Each row of a before or after table is a point. One or more steps were done to the points. Then noise was added and the rows were shuffled. The steps act on how far a point lies along the listed directions, d1 being the first. Name the steps. A step turns or swaps two directions, mirrors them in a line or flattens them onto one, adds a multiple of one to another, or multiplies one. Angles are multiples of 10 degrees, from the lower direction toward the higher: turns from -170 to 170, lines from 10 to 170 but not 90. Use the fewest steps. Two steps may share a direction if one is a turn and the other turns, adds or multiplies; they go together, in the order done. Otherwise the lowest direction goes first.

Directions:
(1): [40, -57, 1]
(2): [-31, -22, -59]
Before (14 x 3)
[[7, -19, -1],
[-1, -1, 36],
[-14, -14, -18],
[17, -44, -29],
[-6, 4, 17],
[15, 49, 44],
[-8, 8, -28],
[3, -27, -26],
[3, -30, -24],
[-11, -10, -15],
[-4, -42, -33],
[-30, 60, 7],
[-8, -19, -12],
[-23, 19, -7]]
After (14 x 3)
[[-31, 56, 0],
[3, -15, 4],
[2, 15, -8],
[-13, 30, -7],
[16, -21, -1],
[-11, 2, 6],
[-17, 25, 0],
[34, -34, -2],
[14, -19, 1],
[11, -14, -1],
[0, -3, 6],
[-13, -13, 11],
[-1, -5, 7],
[17, -28, -1]]
Steps: multiply d2 by 0

Directions:
(1): [-28, 52, -11, 41, -2, -17]
(2): [-20, -23, -16, -5, -56, -34]
(3): [60, 19, -26, 11, -28, 8]
Before (14 x 6)
[[3, 5, 0, -5, -11, -8],
[3, 4, -3, 5, 8, -4],
[4, 2, -2, 5, -8, -7],
[13, -3, -14, -10, -3, 0],
[3, -11, 2, 1, 5, -2],
[10, 1, -8, 1, -12, -6],
[10, -11, -9, 1, -9, 2],
[-55, -28, 29, -11, 35, -5],
[17, 1, -3, 1, 0, 5],
[-8, 8, -1, 2, 2, -15],
[11, -2, 1, -2, 0, 6],
[-5, 21, -3, 10, -9, -7],
[0, 5, 2, -2, 5, -1],
[11, 14, -1, 12, -5, 6]]
After (14 x 6)
[[5, 2, -14, 12, -10, 0],
[-4, 7, -2, -1, -6, -8],
[-11, 13, 5, 13, 2, -1],
[-1, 8, -5, 6, -7, -8],
[-9, -7, 3, -7, 6, -11],
[-6, 4, 1, 5, -2, -8],
[11, 8, -3, 7, -2, 4],
[9, -7, -2, 7, -1, 0],
[-22, 10, 6, -1, 3, -8],
[16, -60, 18, -37, 13, 15],
[6, 10, -17, 0, -4, -7],
[0, 3, 2, -4, 4, 1],
[-3, 2, -3, 3, 9, -4],
[7, 13, -3, 11, 1, -1]]
Steps: turn d1 and d3 by -70 degrees; multiply d2 by 0.7

Directions:
(1): [2, -19, 26, 29, 55, -45, 17, -3, 14]
(2): [3, 40, 3, -33, 34, -12, 2, 38, -45]
(3): [26, 1, 18, 40, 19, 60, 16, 3, -24]
(4): [-24, 41, -19, 55, -26, -22, 20, 11, -11]
Before (14 x 9)
[[4, 2, -1, -18, -2, 4, -4, 4, -5],
[14, -1, 4, -4, 2, 17, -2, 7, -10],
[2, 1, 1, -5, 7, 2, -4, -5, 4],
[-2, 3, -1, -11, 5, 7, -3, 5, -11],
[3, -12, -1, -10, -2, 3, 6, 3, 7],
[6, -2, 10, -4, 22, 10, 14, 1, -15],
[6, -2, 0, -18, -4, 5, -7, 4, -9],
[-1, -31, -2, 4, -22, 6, -2, -31, 24],
[15, 2, 9, 11, 11, 47, 6, 4, -27],
[-4, -3, -6, 0, -12, -5, -7, -4, 9],
[5, 6, 2, -1, 1, 12, 2, 12, -8],
[-1, -5, 2, -8, 21, -18, 0, 9, 1],
[-5, 0, 1, -5, -1, -9, -1, 10, 8],
[-5, 7, -12, 16, -12, -16, 0, -3, 4]]
After (14 x 9)
[[-1, -4, 0, -47, 12, -6, -2, 3, -7],
[-1, 7, 3, -7, 11, -16, 3, 10, -1],
[12, -61, 10, 10, -16, 27, -7, -47, 39],
[11, 3, -2, -29, 5, 20, -10, 13, -14],
[10, -14, 8, -29, 17, -11, -8, 7, 3],
[5, -5, 2, -18, 8, 8, -8, -8, 3],
[14, -27, 5, -22, 7, 10, 2, -2, 10],
[-13, 28, -20, 58, -27, -10, 13, 3, -6],
[-12, -10, 1, -40, 17, -43, -7, 0, 7],
[1, -1, 7, -18, 21, 0, -5, 5, -11],
[2, -6, -2, 20, -5, 7, 3, -6, 6],
[0, 5, 2, 3, 0, 11, 2, 13, 0],
[14, -12, 15, -24, 23, 5, -3, 2, -4],
[16, -19, 18, -25, 26, 5, -5, 2, -7]]
Steps: turn d1 and d3 by -170 degrees; multiply d2 by 1.6; multiply d4 by 3
